Every row gives one point. A path goes straight from each point to the next, and from the last back to the first. The post is the endless flat space through its rows: a point in 2 columns, a line in 3, a plane in 4, and so on, so that a path can go around it. How many times does the path go around the post? Going back the other way cancels.
In the rows, zero is written as 128.

Post (2 x 3)
[[ 99  99  98]
 [133 152 137]]
Path (26 x 3)
[[144  50 103]
 [119 126 156]
 [135 177 174]
 [143 133 150]
 [159  82  83]
 [142 158 121]
 [179 182 118]
 [ 88 184 111]
 [ 75  94  92]
 [114 120 129]
 [119  84 151]
 [ 80 153 163]
 [ 64 151 101]
 [111 131  82]
 [152 135 128]
 [112  64  93]
 [ 81  63 110]
 [169 104 144]
 [152 162 136]
 [124  33  61]
 [173  97 151]
 [ 67  53 102]
 [ 93  90 136]
 [121  72  98]
 [116  88  65]
 [180 134 109]]
Times around: 0

Post (7 x 8)
[[ 95 146 139 200 131  89  99 151]
 [155 103 152 140 180  76 102 138]
 [121 115 122  85  84 119 148 147]
 [169 145 106 133  95  91 122 114]
 [ 97 121 161 153 102 167 161  77]
 [171 149 125 143 117 169 126 160]
 [110 130 113 142 185 162 136 119]]
Path (28 x 8)
[[160 120 121 142 195 126 158 139]
 [157 119 129 171 127 137 125  83]
 [143 103 154 126 163 185 114  97]
 [127 140 223 148  54 107 116 188]
 [180 155  65  76 150 133 157  87]
 [ 54 119 225 198 126 125  97  88]
 [145 124 127 178 110  28  72 112]
 [160 186  38 155 124 165 136 125]
 [161  94 153  67 103  26 170  94]
 [131 127  92  20  84  89 161 181]
 [147 136 157 180 127  77  90 120]
 [121  93  46 104 184 135 120  83]
 [163 114 131 141 105 182 158 115]
 [149 128 116 133 162  95 152  99]
 [ 84 131 127  66 161 149 173 135]
 [156 145 154 130 144 128  86 144]
 [ 90 136 146 212 129 110  93 124]
 [187 169  68 183 195 197 117 182]
 [157 125  90 136 126  57 141  65]
 [ 74 108 116 185 224 218 145  78]
 [ 99 110 143 126 101 129 140  82]
 [172 106 162  68  78  64 116 134]
 [124 192 100 179  86 113 121 150]
 [166 121  99 121 148 106 119 199]
 [114  94  94 114 149 133 141 110]
 [ 87 152  95 148 132 198 124 104]
 [115 141 187 134 124 137 146  64]
 [156 189 106 165 113 143 143 156]]
Times around: 0

Post (10 x 11)
[[120 117 126 140  92 132 136 130 108 124 112]
 [113 171 109 144 158 146  93  98 156 154  81]
 [139 125  92 143 153 121 112 127 124 112  89]
 [142 114  75 105 129 194 108 100 112 136 119]
 [156 121 120 122  71  97 158 131 115 131 172]
 [ 92 146 116  50 144 182 142  66 145 120 125]
 [138  88 125 149 100  94 146  92 120 123 179]
 [156 123 123 164 117 113  95 114 121 109 147]
 [114 116 124 138 130 129 123 145 158 121 121]
 [140  69 127 122  95  94  96 111  99 141 161]]
Path (27 x 11)
[[166 101  78  91 139 135  88 160  90 102 117]
 [ 39 161 163 105 110 128 133 114 160 124  99]
 [163 158  91 130 108  84 126  75 164 144 165]
 [149 129 130 127 130 150 147 124 147  84 105]
 [131 123 160 181 125 112  95 101 120 156 122]
 [157 134 136 134  60 148 194 138 109 134 152]
 [198 120 128 106 134 115 142 176 181  59 160]
 [136 127 139 157  64 171 152 112  84 164 152]
 [145  89  89 137 167 132   7 103 106 122 132]
 [106 126  85 184 109 133  74 128 123 150 100]
 [153  89 114 138 126 135 114 130 117 136 178]
 [120  29 137  73 141 118 101  73  71 155  96]
 [136  89 126 143  92 100 161 129 103 119  92]
 [110 133 149  75 107 154 139 108 134 112 121]
 [167 117  72 118 137 130 206 180 141 140 161]
 [117 125 108 104 136 164 120 111 121 112 147]
 [204  62  90 200  93  56  92 105 126 134 230]
 [107 111 125  85 110 137 110  67 134 126 155]
 [117 111  87 123 125 106 118 142 159 131 169]
 [ 85 183 128 102  90 155 189 152 131 122  94]
 [151 116 104 131 101 157  75  75  93  89 175]
 [223 159  42 120 108 106  98  72  73 167 130]
 [112 125  96 111  46 160 132 141 131 178 104]
 [139 103 162 107 110  87 156 134 129 103 114]
 [181  38  77 183 157 100  85 139 109 117 143]
 [112 129 137 131  66 184 126 110 119 163 188]
 [143  78  64 153 116 163 120  98 113 127 194]]
Times around: 2

Post (13 x 14)
[[186 133 183 149 112 114 109 152 147 112 105 127 127 186]
 [138 148 121 170 127  85 140 156 109  94 128 126  83 167]
 [ 45  92  54  67 111 139  70 139 120  59 103 137 114  86]
 [140 155 158 147 117 109 150 132 156  92  99 144 142 162]
 [ 93 140  64  90 122 126  74 137  92  68 116 114 151  96]
 [107 170 185 166 120  94 133 147 152 127 119 109  78 172]
 [ 83  93  82  76  88 117 103 124 123  57 139 118 145  67]
 [110 148 169 142 114  42 118 157 149 118 101 120 148 172]
 [115 139 179 118 107 100 163 138 109 134  89 123  91 167]
 [174  72 133 102 145 139 157  81 117 130  64  91 113 139]
 [ 78 101 112  79 154 133 124 144 107  82 150 129 142 122]
 [139  45 114 125 100 170 141  61  74 141  83 107 122 120]
 [180  79 124 144 139 135 142  82  99 170  82 140 124 102]]
Path (30 x 14)
[[ 55 100 152  87  72 154 141 143 166 125 100 166 148 132]
 [141 140  91 132  63 149 117  65 185 111  77 102  88  99]
 [137 102 120 149 109  54  94 123 133 119 115 152 128 117]
 [166 178 173 153  70 147 100 124 109  69 177  91  87  91]
 [117 118 170 125  81 105 101 107 109 130  84  83 133 131]
 [126 124 193 103 134 107 147 102  92  98 168  74  86 150]
 [ 90  78  80  90 113  88  50 126 226  83  75 154 154 103]
 [157  67 141  81 120  65 125 186 156  94 133 157 140 149]
 [176 104 172 133 126 139 112 143 127 134 136  73  75 146]
 [139 141 181 109 210 166  88 190 154  78 104 157  82 158]
 [143  99 124 146 131 120 101  73  41 100 120  88 143 112]
 [137 103  17 142  77  91  59 125  81  44 118 141 100 102]
 [ 96  92  67 109 150 137  87 147 137 105 108 165 125 141]
 [ 99  71  48  53 149 138 114 150 110  58  97 127 155 103]
 [182 120 165 133 124 233  71 130 116 115  85 100  94 152]
 [210  47 170  77 150  25 165 104  74  90  83  51 138 165]
 [115 124  82  61 135 107  82 135 107  94  26 154 106 156]
 [169 189 157 143  96 162  89 149 107 145  80 116 106 227]
 [103  99 134  97 128 142 108 148 100 151 111 101 112 162]
 [172 113 135 165  99  68 112 144 158  98  99  99 135  81]
 [ 59 100 111  85 133 123 109 113  79 126  52  84  57 117]
 [111 122 133 122 114 100 134 153  99 100 139 175  97 118]
 [131 137 178 159 115 106  63 105 132 186  59  89 108 184]
 [157 148 155  71  74 180 143 138 104  78 136  87 142 178]
 [155 124 174  75 215 188 170 158 168  78 131 111 110 182]
 [ 33  64 197 107  55  74 145  97 156 139  90  64 174 186]
 [ 68 146  59  78  91  99  89 133 157  49 134 176 153  70]
 [150 132 167 111 164 121 107 137 113 111 118  86 119 197]
 [126 160 106 129 165 106  86 136 143  84 102 150  84  66]
 [126  93 156  95 171 181 184 145 193  31 129 128 131 138]]
Times around: 2

Post (17 x 18)
[[163 203 208 101 134 110 135 140 132 158  99 129 101 158 158 175  95 112]
 [135  84  74 116 128 141 103 107 131  50 153 132 148 129  77 137 215 139]
 [ 94  56 108  72 129 134 116  88 119  62 158 120 158 101 132 107 151 125]
 [ 97 133 136 124 160 128 106 132 150 141 102 149 177 139 113 149 121  98]
 [145 143 161 109 101  59 126 137 136 157 101 151 125 137 127 165  85 136]
 [161 104 139 142 157 136 155 111 133 130 140 152 155 128 148 115 107 116]
 [144 181 137 151 103 135 126 143 141 145 121 142 132 116 123 125  60 137]
 [141 167 136 138 167  84  69 179  97  67 118 117 131 122 105 135 114 122]
 [146 151 130  99 143 120 155 106 152 191 100  62 158 127 149 131 104 139]
 [161 150 200 129 136 114 132 163 141 140 128 120 165 135 116 140 110 109]
 [112 105 142 136 141 141 120 127 154 128 107 137 159 156 148 124 149 184]
 [ 89  60  94 149 133 110 156  89 109  59 149 123 148  90 117 147 197 135]
 [138 116 166 128 118 138 165  69 132 176  63  87 122 114 109 127  87 113]
 [133  87  86 132  96 139 141 141 110  86 150  97 144 138 151 133 149 108]
 [142 132 117 127 111  97 137 152 164  54 130 111 108 141  95  99 137  86]
 [134 151 139  81 119 126 178 134 101 218  86  93 112 150  98  99  98 108]
 [111  71 127 138 149 156 103 136 140 115 158 127  94 100 136 126 160 132]]
Path (32 x 18)
[[150  95 163 115 180 171 111 179 153 169 139 111 177  89 161 105  64 111]
 [146 151 123 163 143 201 113 183  90 129 149 117  90  64 135  88 122 124]
 [156 194  95 129  90  87 121 121 132 133 116 161 193 117 135 147  78 139]
 [138 103 153 164 177 131 121 100 102 116 186 142 132  92 170 171 171 162]
 [174 121 108  81 148 156  93  51 186  51 114 118 141 178 155  90  94 150]
 [135 181 122  86 153 119 101 135 148 109 117  74 104 118  95 188 117  80]
 [125  88  96 112 124 126 134 139 108 125 131 168 157  90 109 141 118 129]
 [174 170 154 106  79 197 114 144 116 157 101 181 106 122 138  90   7  68]
 [132  58 176 179 146 115 128  83 135  91 108  76 113  70  99  81 137 124]
 [129 110 161 154  88 175  78 127 122 118 129  81 101  96  88 134 129 159]
 [113 108  96  96 110 175 131 147 181 125 160  93 121 191 179 153 155  79]
 [192 122 108 157 136 153 128 115 102 110 157  68 140 132 139 144 176 188]
 [107  84 130 148 102 127 102 175  67 145 123  91 141 150  99 128 202 106]
 [128 138 177 100 162 130  97 151  74 101 120 113 150 141 189 116 165 181]
 [127 121 199 110 187 124  70 170 120 131 184 134 208 131 205 115 144 146]
 [153  97 136 166 122 106 158  61 112 132 117  72 137 122 121 159 108 126]
 [ 96 114 112 135 106 155 121  71 120 159  81  56 142  99  86 149  84 141]
 [ 75  87 150 155 151 116 141 133  92  93 136 182 139  76 155 134  62 140]
 [108  96  89 205 161 117 114 139 133 128 101 150 150  63  90 154 131 139]
 [134 107 130 132 117 114 159  71  85 115 129 192  62  79 122 190 185  69]
 [131  89 125 176 155 136 142  87 139 112 132 108 172 104 184 112  77  58]
 [159 127 149  78 129 132 104  58  97 139 148  85 141  96 180 109 102 193]
 [149 132 159  99  88 120 164 199 150 127  99 135 156 221 101  74 144  96]
 [121 169 135 109 112  88 176 130 115 175  95 120 134 115 138 137 102 149]
 [103 133 113 127 159 131 116  85 120 194  65  53 196  72 113 112  78 114]
 [145 100  71 165  81 160 125  90 153 120 172 141 199 139 144 110 130 169]
 [111 156 129  81 155 105  73 115 144 108 102 100 108 146  92 164 161 136]
 [124 132 129 124 167 135  65 131 101  66 115 147 177 162  86 215 183 185]
 [ 92  68 158 125 121  91 129 126 121 160 128 117 134 115 174 142 104 186]
 [131  89 152 144 133 118 147  59 158 106 119  54 106  81 110  69 102 133]
 [152 116  98 177  90 119 148 103 201  65 153 165 133 137 151 135 107 119]
 [113 157 213 125 106 101 143 136 133 133 125  98  59 110 101 184  94 143]]
Times around: 3

Post (17 x 18)
[[ 82 106  92 147 157 117  95 111  98 159 174 155 131 151 115  82 139 129]
 [118 147 135 156 139  46 128  77  98 141 145 169 129 127 112 125 118 107]
 [122 121 113 113 113 117 138  90 131 144 155 125  94 126 131  51 107 104]
 [101 169 185  79 196 112 147 146  87 125 148 157 125  87 117 111 151 156]
 [ 99 121  72 164 116 160 145 160 148 136 136 160 184 127 155  66  63  87]
 [150  62  72  77 151 191 133 148  94 123 122 209 162 123 135  89  95 121]
 [113 180 154 132  99 133 146 162 107 166 142 168  81  67 135 134 198 134]
 [ 95 155 163 136 114 129 148 197  95 131 119 154 104  87  92 136 157 210]
 [ 88 109 165 124 129 111  49 108 118 145 108  83 122 125 182 103 132 136]
 [ 89 145  79 137 132 126 102 118 120 120 138 145  95  68 111 109 105 113]
 [110 185  96 101 123 100 164 159  37 141 118 141 120 100 131 160 170 171]
 [ 68 128 150 124 155  87  93  91 113 190 120 157  96 151 140  89  78 111]
 [ 55 146 156 127 139 129 184 119 118 130  92 136 112  96 130 128 194 176]
 [118 111 131 152 145 147 139  97 119 139 167 125  84 141 130 124  84  53]
 [ 83 119 101 139 119 183 119 116  65  89 138 196 160 134 132  59  64 113]
 [ 91 140  94 111 125 175  84 109 141 120 136 165 170 186 115  82  81 108]
 [ 80  96  93  91 107 180 132 123 111 128 173 183 186 106 130 110  67 137]]
Path (25 x 18)
[[105 207 109  72 102  83 158 166  27 136 129 209 197  98 108 124 125 126]
 [140 140 132  48 128 139  61  74 117 153 117 109  94 120 150  84 102  88]
 [194  97 180 128  97 114 129 129  66 196 168 172 139 234 146 101 115 131]
 [ 69 159 157 135 124 118  85 102 161 147 132 129 132 164 144  88 116 125]
 [ 60 103  94 100 124  83  87 110  97 180 117 160  62  42 143 121 136 147]
 [ 69 147  90 138  94 160 107  95 194 193 139  70 163 227 164  74 174  89]
 [ 25 155 201 206 205  72  55  77 124 169 176 169 164 105  97  97  77 147]
 [125  93  49 115 117 164 151 106  44 152 137 234 104  96 120 154 172 150]
 [ 86 158  84  94 127 176 185  94 163 114 136 153 129 229 116  99 137 145]
 [126  66 155 146  87 139  52 188 153 124  79 127  78 148 150  65 100 112]
 [109 178 143 137 151  94 201 165 105 114  98 145 153 123 100  91 151 121]
 [ 34 147 125 162 200 125 172 136  67 153 129 147 168 122 138 139 143 150]
 [168 130  34 145  96 153 132 135  83 105 174 201 103 103  80  81  75 124]
 [ 58 182 143 186 105  51 129 101 131 144 142 132 114 131 113 136 107 133]
 [ 86 146 127 121  87 115  87  92  64 138  89  78  62 169 156 148 214 144]
 [ 40 146 177 114 129 139 129 118 146 194 122  85 162 187 175  37  99 100]
 [124  61  99 161 159  51  92  80 136 171  96 140 171 134  86  73 104 168]
 [100 171 144  89 101 155 151  87 144 116 119 126 128 128 111 123 146 185]
 [ 59 153 163 139  93 157 156 111  63  94 132 199 154 107 150  79 106 155]
 [ 77 144  54 138  73  91  99 160 134 117  90 131 144 107 120  75 155 173]
 [137 122  61 137  64 132  75 189  45 219  87 162  92 149 135 103 114 121]
 [125 109 147 108 167 137 129  58  64 135 174 170 167 169 113 129 167 121]
 [128 166 173 154 157 139  88 111 190 108 119 111  88 134 136  55 116  97]
 [122  79  55 144 126  95  77 142  91 128 103 145 166 157 159 126 102 162]
 [179 144 155  86 123  30 169 122  64 111 157 222  91  78 117 170 125 113]]
Times around: 5

Post (17 x 18)
[[ 93 119 128  62  99 197 106 160 150 112 179 114  90  92 131 105  66 108]
 [132 122 115 184 115 151  86  86 184 132 156  61 119  73 167 166 115  93]
 [119 100 152 119 111  97 119 117 151 184  97  98 105 120 153 161 129  84]
 [124 104 161 216 120 161 166  98 148 141  74  96 159 136 125  63 125 142]
 [ 17 168 128 160  98 123 111  67 134 148  84 121 119  76 181 161 179 147]
 [ 89  96 138 106  60 112 154 180 103 113 157 117  61  99 129 122 108 119]
 [115  99 118 152 146 112 177  91 141 115 166 105 137 121 168 109  66  89]
 [130 170 125 149 102 150 119 138 157 139 105 107 108 114 142 115 122  88]
 [ 62 142 130 145 123 121 141 113  30 136 144 108 167 139 132 133 165 147]
 [112 102 158 238 139 135 191 150 133 196 118 132 188  61  82  60 124  98]
 [125 119 141 109 111  65 109 135 167 116 123 115 142 126 148 147 132 102]
 [126  89  98 118  99  95 154 113 156 153 143 132 127 147 135 141 136  89]
 [120 100 151 142 102 134 139 110 162 124 128 139 144 102 184 163 112  89]
 [175  53 108 124 193  79 103 135 155 103 125 161 107 130 155  86 144 167]
 [168 137 119 114 149 115 214 166 115 105 148  76 127 131  80 131 105 126]
 [ 55 125 164 133  75 150 160 183 142 144 128 123  85 159 106 135 114 127]
 [ 89 158 170  68 123 108 124 119 110  89 178 146  80 135 157  77 183 177]]
Path (26 x 18)
[[ 22 113 119 175 129 119 101  83 129 130 120  94 153  93 191 163  95 147]
 [131 102 127 172  83 204 137 143 124 197 162 158  94 136 104 126  87  67]
 [130 133 113 181 123 115 157 109 144 131 142  88 101 163 102  36 123 112]
 [ 89 149 116 110 102 127 117 167 197  78 110  96  53  85 139 130 137  99]
 [ 86 144 166 128  92 109 179 173 128 103 158 164 166 121 184 155 105  90]
 [ 61 168 121 103 109 141  52 154 101 163 135 153 136 149 178 142 110  97]
 [ 84 133 222 195 101 158 111 137  82 137  63  92 162 109 161 153  93 118]
 [ 98 119 158 130 105  71 159  81 137 130 109 134 159  88 175 156 145  50]
 [100  87 137  42 110 117 167 205 113  64 124 157 156 124 119 123 108 115]
 [107 120 163 116 128 160 165 198 190 137 113 193 128  61 148 157 131 143]
 [ 74 128 146 105 136 103 115 111 114 116 139 117  88  87 161 104 125 205]
 [105 143 146 121  86 154 101 147 139 162 131 126 173 114  79 111 130  99]
 [108  80 108 164  99 164  41  77 143 120  94  77 135 142 155 148  90  70]
 [147 111  90 146 142 128 136  90 174 120 140 126  93 142 121 112 137 132]
 [150  62 105 134 121  98 222 151  62 129 127  85 153 218 115 149  40  92]
 [ 76  41 153 249 117 108 196 115 111 121 207  66 148  83 124  84  89 157]
 [120 118 159  89  53  74 217 172 127 136  33 120  53 113 155 164 152  99]
 [ 52 139 141 163  63 109  91  88  82 112  46 105 110 134 191 153 158  72]
 [ 85  35 115 183 110 130  72 168  85 172 109  98 152 111  89 183 100  69]
 [107 133 111 131  68 154 220 127 196 132 102 126 103  97 148 155  96  54]
 [112 191 124 130  92  90 198 200 142 129  74  97  27 173 123  94 133 135]
 [ 99 133 170  37  82 161 168 115 156 166 162 126  69 103 112  61 122 177]
 [ 72 126 159 148  52 116 198 126  12 108  99 100  99 147 140  73  96 134]
 [141  70 110 123  92 135 177 122  94  71 174  82 141 101 101 133 110 136]
 [ 95  87 117 150 125  69 146 126  78 126 136  43 144 154 116 171 135 129]
 [195 145  98 166 115 145 156 112 119 179 165  98 174  87 147  90 159  64]]
Times around: 3
